Every row gives one point. Each copy is the shape, with its points in the same order, turned, moved and blurred by noise. Some copies are also mirrored. Which?

Shape (8 x 2):
[[ -7 -13]
 [ 18  37]
 [-32 -52]
 [ -9   2]
 [ 19 -12]
 [ 19  42]
 [ 16  34]
 [  5  -7]]
Copy 1 (8 x 2):
[[ -9  -5]
 [ 33  31]
 [-48 -32]
 [ -5  10]
 [ 14 -13]
 [ 37  35]
 [ 30  29]
 [  2  -5]]
Copy 1 is: only turned
Copy 2 (8 x 2):
[[ -8 -12]
 [ -9  41]
 [-14 -60]
 [-17  -3]
 [ 15  -2]
 [ -9  47]
 [ -8  39]
 [ -2  -3]]
Copy 2 is: only turned
Copy 3 (8 x 2):
[[-10   0]
 [ 45   6]
 [-57  -6]
 [  2   7]
 [  5 -22]
 [ 48   9]
 [ 41   7]
 [  3  -9]]
Copy 3 is: only turned

Shape (5 x 2):
[[-34  -3]
 [  5  -5]
 [-11  45]
 [-23  30]
 [ 17   2]]
Copy 1 (5 x 2):
[[-35  33]
 [-10  -3]
 [ 18  44]
 [ -1  41]
 [  1  -7]]
Copy 1 is: only turned
Copy 2 (5 x 2):
[[-19 -23]
 [ 18 -11]
 [-16  27]
 [-22  11]
 [ 25  -2]]
Copy 2 is: only turned
Copy 3 (5 x 2):
[[ 22  18]
 [  6 -14]
 [-32  25]
 [-15  26]
 [ -1 -20]]
Copy 3 is: mirrored
Copy 4 (5 x 2):
[[-40  15]
 [  3   6]
 [ -6  60]
 [-18  47]
 [ 14   9]]
Copy 4 is: only turned

Shape (8 x 3):
[[  7  -9 -13]
 [-14 -13  -8]
 [ -1  16 -17]
 [-24  -3 -21]
 [ 43 -11 -10]
 [-18 -17  18]
 [-22  -1  18]
 [ 14  16  56]]
Copy 1 (8 x 3):
[[  2 -12 -15]
 [ -7 -26  -1]
 [-12   8 -14]
 [-24 -19  -6]
 [ 35  -3 -32]
 [  1 -25  27]
 [ -7  -7  23]
 [ 34  27  40]]
Copy 1 is: only turned
Copy 2 (8 x 3):
[[ -3 -11 -15]
 [-10 -13   4]
 [-11  17 -10]
 [-27  -8   8]
 [ 15  -6 -43]
 [  8 -18  21]
 [  8  -1  25]
 [ 60  16  13]]
Copy 2 is: only turned
Copy 3 (8 x 3):
[[ 25  -8   7]
 [ 11 -22  20]
 [ 12  12  18]
 [  6 -10  40]
 [ 47   2 -21]
 [-10 -34   3]
 [-14 -19  11]
 [-27  -4 -39]]
Copy 3 is: mirrored
Copy 4 (8 x 3):
[[  0  -5 -12]
 [-14  -9   6]
 [ -9  18 -11]
 [-28  -2  -1]
 [ 31  -1 -32]
 [  2 -13  26]
 [ -4   3  31]
 [ 46  26  37]]
Copy 4 is: only turned

Shape (7 x 4):
[[ 40  30  19  25]
 [  8 -15  24  30]
 [ 16  27   4 -25]
 [ 13  -2  26   5]
 [  1 -35 -43 -36]
 [-55  35 -23  -7]
 [  7  15  12  16]]
Copy 1 (7 x 4):
[[ 32  36 -27  30]
 [ 27  -8   5  36]
 [ -5  44   4   0]
 [ 22  13   9  16]
 [-53  20  48  43]
 [-54 -14 -18 -14]
 [ 10  11 -12  16]]
Copy 1 is: mirrored
Copy 2 (7 x 4):
[[ 33  16  -4  52]
 [ -6 -11   3  37]
 [ 28  36   7   0]
 [  3   2  18  23]
 [ 15 -12 -22 -60]
 [-38  54 -31 -15]
 [  3  18  -7  32]]
Copy 2 is: only turned

Shape (11 x 6):
[[-21  12   6   9  26 -11]
 [ 20  11 -17  33 -45  -8]
 [ -4   3  -8  -3   3   2]
 [ 18   2  -9  -4 -24 -20]
 [ -1  16  36  -8 -53 -17]
 [ 18  10 -17  -8  16   7]
 [ 17  15 -12  15 -22   5]
 [-51  -8 -12  -8  -4   7]
 [  2  23 -12  -2  17 -11]
 [ 22  -2 -16  18   8   6]
 [ 23   9   1  10  23 -16]]
Copy 1 (11 x 6):
[[-16  25  12   7  29  -5]
 [  7   2  -5   7 -52 -21]
 [ -9   9   6 -16   4   0]
 [ 11  17 -16 -12 -21  -2]
 [ -4  23 -32  16 -35  37]
 [ 12   9  23 -23   7  -6]
 [  5   1  10  -5 -31  -9]
 [-56   5  -4 -15   9   6]
 [  0  31  19 -12  10  -7]
 [ 16  -8  22 -11  -1 -17]
 [ 29  18  14  -1  15 -13]]
Copy 1 is: mirrored
Copy 2 (11 x 6):
[[ -7  25 -17 -11  10 -14]
 [-27   9 -17  60 -13  17]
 [ -4  11 -14   1  14  18]
 [-17  -5   5  33  12  13]
 [-28   5  39  21 -29  13]
 [ 12  19 -10  13  35  20]
 [ -7  19 -10  37   3  21]
 [-23   0 -32 -30  -5  28]
 [ -8  28 -12   5  32   5]
 [ 11  11 -24  31  20   5]
 [ 11  23  -6  18  39 -19]]
Copy 2 is: mirrored
Copy 3 (11 x 6):
[[-24  14  -6   1  23 -16]
 [ 54 -11 -17  13   7 -36]
 [  3   5  -8  -7   4  -4]
 [ 31 -13   1 -18   9 -22]
 [ 22 -20  41   7 -11 -45]
 [ 16  10  -8 -11  23  17]
 [ 40   2  -8   9   8 -14]
 [-22  15 -17  -7 -32 -15]
 [  6  20  -4 -14  29  -8]
 [ 22  -5 -24   4  24   8]
 [  5  -5  -4  -4  46  -1]]
Copy 3 is: only turned
Copy 4 (11 x 6):
[[-16   7  -2  10  19 -17]
 [ -5 -53   8  14 -10  37]
 [ -3  -6 -12  -3  -2  -1]
 [  7 -35   0 -17   6  17]
 [ -9 -27  48 -32 -10  17]
 [  5   3 -31  -1   9  17]
 [ -6 -25  -4   7  -8  31]
 [-27  -8 -12  -5 -27 -36]
 [-14  -4 -19  -1  23   7]
 [ 14 -12 -20  20   3  17]
 [ 11  -2  -8  10  34  12]]
Copy 4 is: mirrored

Shape (11 x 8):
[[ -5 -39  12   5 -60   1   4  16]
 [-14  -6  26  11 -16  -8 -20 -25]
 [  9   1  13 -56   2   2  -2 -14]
 [ -5   0  12  -2  -3  -2   2   4]
 [  9 -34  -6   8   6  13   0  13]
 [  9 -14  22 -32  16  -7  -4   9]
 [ -2   0  17  -1 -22 -11 -11  24]
 [ 30   5 -15  -3   7 -15 -17   1]
 [ 24   3  25   8  14   8   0  13]
 [ -8  -8   3   7  14   5   5 -21]
 [ 41  -2  -6   8  17 -28   7  17]]
Copy 1 (11 x 8):
[[ -2 -43 -24  -1 -56 -25 -15  20]
 [-20 -13  19  -5 -31 -27   1 -20]
 [  1  11 -22 -38   3   1 -15 -22]
 [  3 -10   0  -2  -6 -14   0   2]
 [ -7 -30  -2  18  -2   3 -31  11]
 [ -5  -6 -10 -22  19 -17 -24  -5]
 [  9  -8  -6   0 -19 -37  -9  13]
 [ 26   2   3  17   1 -14 -30 -24]
 [ 13 -12  27  -8   9 -13 -21  12]
 [-10 -17  13   8  -1   6   2 -19]
 [ 41 -24   7  16  21 -19 -31 -13]]
Copy 1 is: only turned
Copy 2 (11 x 8):
[[ 30  19   3  24 -54  10  20  16]
 [ 24  35  36   9   5   9  13  -6]
 [  0   1  26 -50  -7  -1  10  10]
 [  5   9  18   5   1  -1   1  14]
 [ 27 -19  16  14 -19   5 -21   5]
 [ 17  -9  29 -25  -2 -14  -3  27]
 [ 16  24   8   8  -9  -2   3  33]
 [ 17  12  -5 -13   7 -15 -28  -2]
 [ -3   7  31   9  -3 -20 -27  17]
 [ 10  -7  28   7  12   4   0 -15]
 [ 12  -1  -8   3   2 -45 -29   4]]
Copy 2 is: mirrored
Copy 3 (11 x 8):
[[-22  -9  10 -12 -51  -5   6  48]
 [-26  -4  30   1  -8 -17 -15  -2]
 [ 12  -1   4 -53  12  -6 -16  -3]
 [-10   7   0  -7   4  -2   0  11]
 [  9 -18  -1   7  -3  19   8  27]
 [  7   2   8 -28  31   6 -17  23]
 [-17  21   2  -6 -12  -5 -14  30]
 [ 26   4 -14  10   6 -19 -15   9]
 [ 10  22  16   3  19  -2   7  19]
 [ -8 -16   6   2  14   0   8  -9]
 [ 25   4 -20  16  22 -28   4  33]]
Copy 3 is: only turned
Copy 4 (11 x 8):
[[  4 -27  26   8 -44 -10 -43  32]
 [ -2 -29  28  13   9   7 -20 -13]
 [-28   1  19 -42 -18   0  -3 -24]
 [ -2   0  13  -2  -5   4  -5   3]
 [ 22 -21   0 -24 -13  13  -6  28]
 [ -1   5  29 -39  -3   1   2   0]
 [ 12  11  25   2 -11  -8 -27   7]
 [ 33   0  -4 -17 -11  -1   0 -23]
 [ 21  11  23  -9  -6  29   7   3]
 [ -4 -25   1  -2   5  14  13   1]
 [ 48   8   8 -18 -18  -5  23  -5]]
Copy 4 is: only turned

Shape (11 x 8):
[[-11  32  26  33 -14   3 -30 -24]
 [ 11  13 -17  12  10  23  26  27]
 [  0 -19  18 -21  20   7 -18 -24]
 [ 23  -4 -13 -20 -10   5 -32   2]
 [ -9  21 -21  21  14 -16  30   7]
 [  9 -31  -4   1   7   1 -32 -10]
 [ 33 -32 -26 -10 -24  33  32 -20]
 [-29 -11 -23  36   5  18  14  32]
 [-12  29  36  35 -34  -7  24  12]
 [ 17  30 -19  17  -1 -28  27 -23]
 [-18  23 -10 -32 -33 -19  -6 -25]]
Copy 1 (11 x 8):
[[-14  26   1   8 -50  23  -4 -30]
 [-13   8 -12  16  39  29   4   8]
 [ 22  -4 -19 -25 -27 -13  15   9]
 [ -4 -23 -21 -26 -13   9 -26   0]
 [-22  23  -5  19  34  -1   6 -26]
 [  3 -28 -21  -1 -25  -9  -5   6]
 [ 32 -46  -2 -17  27  35  16 -16]
 [-39 -13  -3  38  14  16  20  16]
 [-14  37  49  20  -5  30  -1 -18]
 [ -4  13  -6   5  17   3  -8 -60]
 [-30   1  11 -47 -11  -2  -1 -37]]
Copy 1 is: mirrored
Copy 2 (11 x 8):
[[ -6  26  58  29 -26  22 -10   2]
 [ 15   5 -23  28  25   1  24  29]
 [ -4 -11  15 -20   6  -1 -12 -20]
 [  1 -20  -3  26  -8 -19 -12 -23]
 [ -5  41  -1  17  21 -15  18  45]
 [  1   3 -11   5   4  -5 -31 -15]
 [ 13  13 -56  -3 -12   0  30 -23]
 [ -6  16 -28  28  24  28 -11  51]
 [ 19  25  28  24 -41  17  16  56]
 [  8  56  16  22  -2 -30  21  14]
 [-43  16  16   7 -30 -22  13   2]]
Copy 2 is: mirrored
Copy 3 (11 x 8):
[[ -8  25  27  25  -7 -24 -10 -46]
 [  4  23 -17  26   9  18  26  21]
 [  8 -23  26 -17  -3  11  22 -26]
 [ -5  -6  -2 -15 -26  19 -13  -6]
 [ -6  23 -18  11  29 -23  25  13]
 [ -8 -35   5  -3  -1  11  -2 -16]
 [-11 -14 -46   7 -32  28  52 -15]
 [-34   8  -9  38  39  18  19  11]
 [-35  39  22  42 -13 -35  27  -2]
 [  6  23 -34   2   2 -43  20  -6]
 [-33  31  -2 -41 -15 -16  10 -24]]
Copy 3 is: only turned
Copy 4 (11 x 8):
[[  5  21   1  31  -4  34 -44   0]
 [ -3   6  -5   2   5  22  49  -2]
 [ 11   0  -2 -29  22   0 -25 -24]
 [ 26  11  -1 -30 -15  -7  -8  14]
 [-26   7 -17  29  -8  -2  25 -16]
 [ 24 -20 -12 -21   0 -11 -20   2]
 [ 17 -23  31 -35 -34  14  34 -31]
 [-24 -31 -13  20   5  19  32  21]
 [ -7  14  35  59   5  15   1   4]
 [ -8  23  -5  25 -35  -8  13 -41]
 [-27  29  25 -16 -31 -14 -28   1]]
Copy 4 is: only turned

Shape (14 x 9):
[[-46 -28 -16  -3  14  11 -16  32 -23]
 [ 20 -31 -11  34 -21  -1   5  14 -21]
 [-13  15  27  -9 -44   9  36 -22  21]
 [-13  12   4  34   9 -20 -35  30 -14]
 [ -5  18 -33 -33 -15  18   3 -28 -32]
 [  6   2  16 -32  11  35 -27  -9  14]
 [ -5  15  -8  -8  20 -42  -5 -34   8]
 [-43  11   9  22  -9  24 -14  17 -32]
 [  6 -42  39 -11  11  -1  25  25 -14]
 [-43 -22  16   7   2 -41  -8 -32 -30]
 [ -2   0 -20  -6 -30 -31 -26 -35 -39]
 [-17  27  -1 -40  -8  24 -36 -24  -4]
 [-23 -33 -23 -11   8  22 -32 -28  10]
 [  1 -28 -19  32  21  18  21 -10 -22]]
Copy 1 (14 x 9):
[[ -5 -16 -29 -20  22  40  14 -17   7]
 [ 28 -28 -11   2 -12 -18  14 -17 -23]
 [-42  -3  35  -6 -43  -4  -6  15 -22]
 [  4   4 -36  44  15  22  -4 -16  -9]
 [ -8  19  -2 -34 -39  -4  -7 -11  41]
 [  5  34   9 -34   5  20 -24  24  -8]
 [-39   9  -7   7  12 -27 -22  22  31]
 [-16  10 -11   6 -12  35   2 -43 -17]
 [ 15 -40  36 -13  28  13 -11  -2  -5]
 [-51 -24 -15  -6  17 -14 -28 -29  10]
 [-13  -9 -33  -4 -29 -31 -36 -15  25]
 [-20  43 -12 -28 -20  20 -38  14  14]
 [-10  16 -30 -52  21   1 -11   4  -7]
 [  5   4   1 -19  19 -20  35 -34 -10]]
Copy 1 is: mirrored
Copy 2 (14 x 9):
[[-37  -4  -7  22  20  24 -33  -7 -17]
 [  5 -43 -31  17   8  -1  22  12   4]
 [-11   6  22 -35 -10 -36  45 -13 -16]
 [ 19   7 -16  26  -2  -7 -38  24   0]
 [  7 -12  -3 -43 -10  31   2 -42 -10]
 [ -2  -1  56 -18   7  14  -7 -11  24]
 [ 39  29 -11 -21  27 -12  -7 -26  10]
 [-13  -4   6  18 -31   1 -25  -6 -29]
 [-15   2  21  31  40  11  41  10 -15]
 [ 25   3  -2  15  35 -25 -16 -36 -46]
 [ 48 -33 -17 -28  19  -2 -16 -25 -28]
 [  7  -2  40 -46 -10  15 -31 -25  -1]
 [-19 -21  15  -8  28  -3 -30 -42  17]
 [ -5 -14 -19  34   7  11  20 -36  15]]
Copy 2 is: only turned
Copy 3 (14 x 9):
[[-14  41  -1  15  17  58 -17 -18  -2]
 [ -7  -1   6  25 -25  51  23  19 -28]
 [-21 -21 -32  46  11 -37  11  11  -3]
 [ -6  51  42  10  -8  20  -6   3 -21]
 [ 46  14 -46  22  10   9  -2  17   3]
 [  2   0  -5   4  45   6 -23  37  15]
 [ 18  13  -8 -31  -3 -31   8 -11  -2]
 [ -2  38  15  60  11  21  -4  -9  -3]
 [-48   9  -4  -2  33  33  42  26 -28]
 [ 12  12   8  -1  31  -5  19 -46 -42]
 [ 52  13 -13   2   3  -7  10  -4 -46]
 [ 34  22 -20  13  39  -6 -30  24  14]
 [ 22 -19  -1  -6  24  34 -31  -4   5]
 [  6   3  -1   8  -9  54  41  -8  20]]
Copy 3 is: mirrored

Shape (14 x 11):
[[ -8  24 -35   4  28 -19  25  14 -13  31  15]
 [-20  20  13 -26 -19  28  -8  -4  10 -27  19]
 [ 13  16  18 -16  11 -19 -14 -12  -8  13  24]
 [ 18  -4   7  34  38  20 -10 -41 -10  31   3]
 [ 25   7  18 -22 -20  18  14 -32  -3 -16   7]
 [ 16 -15  19  17  -1  24 -34   6   6  11   6]
 [ 30  28  -6  -2  29 -21  12  15  42   1  -6]
 [-19 -35  11 -31  19   0  -7   7  18  -9 -13]
 [-26   5   5   9   3  -6  22   9 -12   6  17]
 [ -2  -7  21  14  36  14 -16  -6   4  -5   2]
 [-10   7 -22  -5  -8 -15  18  -5 -23 -25   9]
 [-30 -18  10   2 -20   2 -11 -36 -10  20 -12]
 [  0  -9 -20  17 -13  21  13 -10  29 -17  -9]
 [ -8  17  17   3  34  26  -7  11  -7  -5 -15]]
Copy 1 (14 x 11):
[[  9  37 -20   5  21 -39  29 -29  -9  14  -3]
 [ -4 -12  41 -19 -34   2   9   4 -19   8   4]
 [ -2  21   5 -40  13 -11  -8  -6 -15  -2  26]
 [-28  28  -4   7  49  11 -19   9   4  33  26]
 [ -5 -18  12 -40   5  28  -8  -2  -7  12 -10]
 [ -6  -3   0  10  -1  11 -22  14   5   2  46]
 [ 10   5   6 -24  19 -27  29 -17  47  -7  18]
 [-32 -23  -2  -8  -2 -24  20  30  -7 -26  13]
 [  7  20 -14  -6 -12 -20  19  12 -15  21   0]
 [-19  15  10   2  17   2  10  29   3   8  35]
 [  3  28  -4 -14 -10   0  18  -1 -15 -10 -29]
 [-25   2  -4  -2  -2 -18 -39  28 -21  12 -14]
 [-16  -9   2  13 -16   9   6   4  30  11 -14]
 [  9   6  26  10  24  -7  21  26  -9   8  23]]
Copy 1 is: mirrored
Copy 2 (14 x 11):
[[-34  46   6  -9 -29  17  -7 -10  -4 -33  25]
 [  0 -43  24   6  19   5 -13 -20  10  -9   1]
 [-37   7  32   8   3 -14  -8  15 -11 -10  -5]
 [ -2  39  32  60 -26  16   0  15 -32   5   9]
 [ 18  -6  22  17  10 -24 -22 -18 -28  -3 -24]
 [ -4  -2  19  35 -12  20  -7  24  12  23 -20]
 [-14  51   1  22  13  -8  -9 -11  36 -34  -6]
 [-22  -7 -25  18  31  27  15   0  -2   6  -7]
 [ -8   9  13 -16 -14   7   9  -1  -5  -2  23]
 [ -2   8  14  38   9  19  10  24  -2   4  10]
 [ -3  -5 -14 -11 -18 -19 -12  -8  -6 -21  20]
 [-23 -11   4  23 -17  -3  -1 -18 -28  45  22]
 [ 27   0 -13  29 -17  13   2 -27  17   5   1]
 [  6  11  24  17  24  28 -12  14   3  -3  22]]
Copy 2 is: mirrored

Shape (17 x 12):
[[-13   7 -16 -13   3  11  23   8  -7  30   6  -3]
 [  3  20 -13   6  17   7  28  -2 -11  13 -12  23]
 [ 29   6  -3  12  10 -20 -16 -16   2 -34 -16  -3]
 [  9  -9  15  -8  16   2  11   6 -10  25  14   5]
 [-16  27   1 -18   6  30  10   3  19  38  19  15]
 [ -1   9   2   1 -13  13  30 -21  -1  27  14  19]
 [ -1  10  -1  28  26 -32   0 -18  -6 -25  -9   2]
 [ -9   1  -3 -20 -10  -5  15   2   0  23   5  23]
 [-28  -3  -5 -25  -2  18  32 -15   6   6   4  16]
 [ -5   5   6 -18  10  30   8  -9 -17  11   6  29]
 [  0 -15   9  23 -18  31  -7  -4  -7 -15  35 -25]
 [  3  14   7  16  15 -41  -5 -28 -15 -26   9  14]
 [ 18  -5  35  22 -15  10   3   4   6  -7   5 -21]
 [ 14   7  26  21 -20   7  -6  33 -12 -26  20  -5]
 [ 14  19  18   7  17 -14  13 -18  -8 -44   7 -21]
 [ -3  14  22   9 -19  10  -8 -11 -22  -7  -5 -35]
 [-34  -7  13   1  10  11  16 -14   3   8  -2  22]]
Copy 1 (17 x 12):
[[  8 -16   7 -19 -30  -2  10  -8  13  27   2  -3]
 [ 17 -15 -20   0 -14  10   0 -34  -8  24   8   7]
 [  6  20  -6   3  29   3 -32  -2 -32  -6  -5  -5]
 [ 26   4  19 -10 -13   6   5  -4   9  13  22  13]
 [  6   1  -2   7 -60  22  12 -12  20  16   6 -13]
 [  4  -9  12  -4 -42   6 -14 -39   6   7  18   2]
 [  2   2  -2  21  33   5 -33  -7 -15  20  -4   9]
 [ -8  -2   2 -15 -36   5   4 -12   0   9   9  19]
 [-15 -13   0  -6 -28   6  12 -33  26  -5  -1   3]
 [  6 -14  -1  -4 -19  32  14 -20   7  -6  28   0]
 [ 10 -21  38  17 -10 -25 -16   8   4 -25  18 -26]
 [-18   8  -4  15  25  10 -43  -7 -14  16  16  10]
 [ 20  12  43  26  -2 -20   1  -5 -17  -4  10 -11]
 [ 11   5  19  32  -2 -28   8  15 -30  -3  34  -8]
 [ -4  21   9  20  39  -7 -17 -16  -5  12  15 -22]
 [ -4  -8  46  10   5   0  -2   1 -25   7   4 -28]
 [ -6 -15  12  18 -17  17   4 -24  19   3  -3  21]]
Copy 1 is: only turned
Copy 2 (17 x 12):
[[-12  -8 -13   4   0 -23   3  20  -7  -5   0 -25]
 [-12  14 -11  17  -2 -27   6   8 -21   8 -13   6]
 [ 18 -15   7  -3  11   2   5  -9 -18 -15   2  55]
 [-10  -5  17  11  10 -19   1  -7  -4  -6  15 -19]
 [  5  10 -22  -4   3 -31 -21  19  12  18  10 -31]
 [ -5   5 -22  11  -2 -12   0 -16  -8  16  -6 -26]
 [  3 -11  -4  24  12 -11 -17 -16 -19 -27 -12  48]
 [-14 -14 -14   3 -17 -18  -6  -2 -14  13  11 -18]
 [-33 -17 -33  -6  11 -23  -8  -1  -1  18  -7 -14]
 [-20  14  -4 -16  19 -22  -5  -3 -19  14   7 -13]
 [ -4   3  -8 -10  26  40   0 -12  23 -31   5  -9]
 [  7  -7 -12  15   6 -14 -15 -37 -32 -31   3  38]
 [  3  -2  17  -2   3  13   8 -23  33 -17  -4   5]
 [ -9  21  10  -7 -15  12  10 -15  23 -37  21  16]
 [  4  -6 -12   2  25 -20  15 -30   9 -37  -3  43]
 [ 10  -3   2 -24   3   5   6 -17  11 -37 -28   1]
 [-35  -3 -11   4   8 -13 -29  -8  -3  10 -13  -7]]
Copy 2 is: only turned
